Every row gives one point. Each copy is the shape, with its points in the same order, stretched, turned, moved and blurred by noise. Some copies are also mirrored. Which?

Shape (7 x 2):
[[ 28  42]
 [ 24 -15]
 [ 31  44]
 [ -3 -13]
 [  8  -1]
 [ 18 -45]
 [  1 -46]]
Copy 1, 7 rows:
[[ 51 -13]
 [ -8 -38]
 [ 51 -16]
 [-16  -4]
 [ -4  -9]
 [-43 -46]
 [-48 -24]]
Copy 1 is: only turned
Copy 2:
[[-55  24]
 [ -5 -13]
 [-60  20]
 [ 13   7]
 [ -6   8]
 [ 22 -39]
 [ 41 -23]]
Copy 2 is: mirrored

Shape:
[[  8 -35 -24 -10]
 [-25   4  13  -4]
 [-15  30   4   9]
 [ 22 -11  -6   1]
 [ -2 -17 -38 -36]
 [-24  17   0  20]
 [ -1 -16 -17 -28]]
Copy 1:
[[-21 -23 -21  36]
 [-12  -7  21 -11]
 [ -9   9   0 -30]
 [-12   7 -21  25]
 [  7 -47 -13  18]
 [-29   5  -4 -24]
 [  5 -31   0  19]]
Copy 1 is: only turned
Copy 2 (7 x 4):
[[ 27  15 -26 -24]
 [-26 -16 -12  -1]
 [-33  11  -5  -4]
 [ 25  21   0 -28]
 [  9  37 -49 -31]
 [-28   3  -2  18]
 [  3  21 -33 -29]]
Copy 2 is: only turned
Copy 3:
[[ 53 -22  16  11]
 [-16 -23  20   2]
 [-26 -26  -7 -13]
 [ 37  -1   0  19]
 [ 60 -29  18 -32]
 [-27 -41  -9   2]
 [ 40 -12  17 -17]]
Copy 3 is: only turned
Copy 4:
[[ -8  33   2 -10]
 [ -7 -21  15  23]
 [ -8 -37 -12  28]
 [ 11  11  -8 -16]
 [-40  20   2 -12]
 [ -7 -26 -15  41]
 [-23  10   9 -11]]
Copy 4 is: mirrored

Shape, 9 rows:
[[  3  -8  14  37  35  15]
 [-24 -16   4   0 -20   9]
 [-26   1   8  -2 -21 -25]
 [-23  18  26 -23  28  -2]
 [ -1  10   7  -8   5   4]
 [-10  10  -5  -1  -4   6]
 [ 27  24  13   2  -2  24]
 [  9  -2  22  -1   9 -17]
 [  7   3 -17 -14 -27  10]]
Copy 1 (9 x 6):
[[ 27  21  23  43 -19  26]
 [-45   0   7  11  -4  -8]
 [-37 -36  -1   5 -19  -4]
 [ -5  -5   7  -6 -60  -8]
 [ -2  -2   0  -2 -24  -9]
 [-14   3  -9  12 -15  -6]
 [ 26  12  13   6  -9 -21]
 [  8 -17  11 -12 -18   8]
 [-22   5 -20 -12   7 -14]]
Copy 1 is: mirrored
Copy 2, 9 rows:
[[ -2 -29  -9  25  35  27]
 [-39 -14  -2 -13   3 -23]
 [-26  15  16   7   2 -44]
 [-18  19  51 -11  39   4]
 [ -6   3  18 -12  12   0]
 [-16  -4  18  -7  -2  -6]
 [ 20 -21  12 -26  14   9]
 [  7  17   3   0  25 -11]
 [-10   0   1 -31 -25 -13]]
Copy 2 is: only turned
Copy 3 (9 x 6):
[[ 30 -36 -39  14  22  30]
 [-26  16   6  17  27  13]
 [-26  43  -8  -3  13  -9]
 [-33  -5 -33 -36   2  15]
 [ -7   0   1  -8  -2   8]
 [-17  11   1   3  -2  17]
 [ 17 -11  20 -17   0  15]
 [  4  -7 -10 -11   7 -18]
 [-17  16  44  15 -11   5]]
Copy 3 is: only turned

Shape:
[[  0 -19  16   3  -8  -3  -1  24 -27]
 [-17 -21 -18  21  -4  12 -11 -17  -9]
 [  7  17 -34 -19   5  -6  24  43  -3]
 [  2  34 -18 -15   3  13  -3  14  -9]
 [-10  36  16  11  -7  13  -2 -21  44]
 [-18  25 -19   4  25 -19 -13 -23  11]
 [ 10   4  15  -8   8  12   5  -8 -16]
 [ 25  -5 -19  16  -8 -21  -2 -47   3]
 [ -6  21  21 -25   2 -40 -15  27  -4]
 [ 37 -37  13 -13 -12  22  -3  -6  23]
 [ 13  -8  14  33   3  -5 -16  31  -4]
 [-16   3  31   2 -41   7  -8  -2  13]
 [-30   1 -22 -21  -8 -29  31   8  -1]]
Copy 1, 13 rows:
[[ 11  -5  40  -8  22   6  17  30 -25]
 [ 27   1  -4  17  26  -7 -15 -10   1]
 [ -4 -27   9 -14 -16 -27  33  44  35]
 [-14   1   0 -18  -4   0  15  16  41]
 [-10  17 -22  28 -41  13   9 -38   4]
 [-22   5 -21  12  13 -26   0 -36  26]
 [ -2  -6   4 -21   7  21  20  -4  -4]
 [ 34  19 -30  -9   4 -25  10 -53  -7]
 [-42   9  29 -20  -2 -15  29  20 -12]
 [ 35 -15  17 -27 -45   1 -13 -14 -42]
 [ 13   6  60  10  19  -3  28  -1 -14]
 [  7  26   6  19 -28  24   3   3 -32]
 [-16 -19 -20   9  -6 -23  14  30  -2]]
Copy 1 is: only turned
Copy 2:
[[ 22   2  -7 -12  34  -5  -6   5   8]
 [-25  -1 -12  18  -8 -16  -7  17 -14]
 [-26  11  17 -17  38  27 -19  -5  33]
 [-17   5  11 -29  -3  29 -10   4  32]
 [  3  -5  15   4 -42  53   3   5  17]
 [-16  -2  37   8 -33   0  -6 -10   9]
 [ 11   6  14 -22  -3  17  14   2  -5]
 [-32  -9  -5  18 -27   2  18 -32 -28]
 [ 37 -15  26 -22  16  12  -1 -16  51]
 [ -8 -38 -20 -13  31  46  21  24  -9]
 [ 23 -10   0 -15  25  13 -35  -8   5]
 [ 23 -10 -27  10  -6  27  13  17  30]
 [-18  16  15  25  16  -7  11  -1  28]]
Copy 2 is: only turned
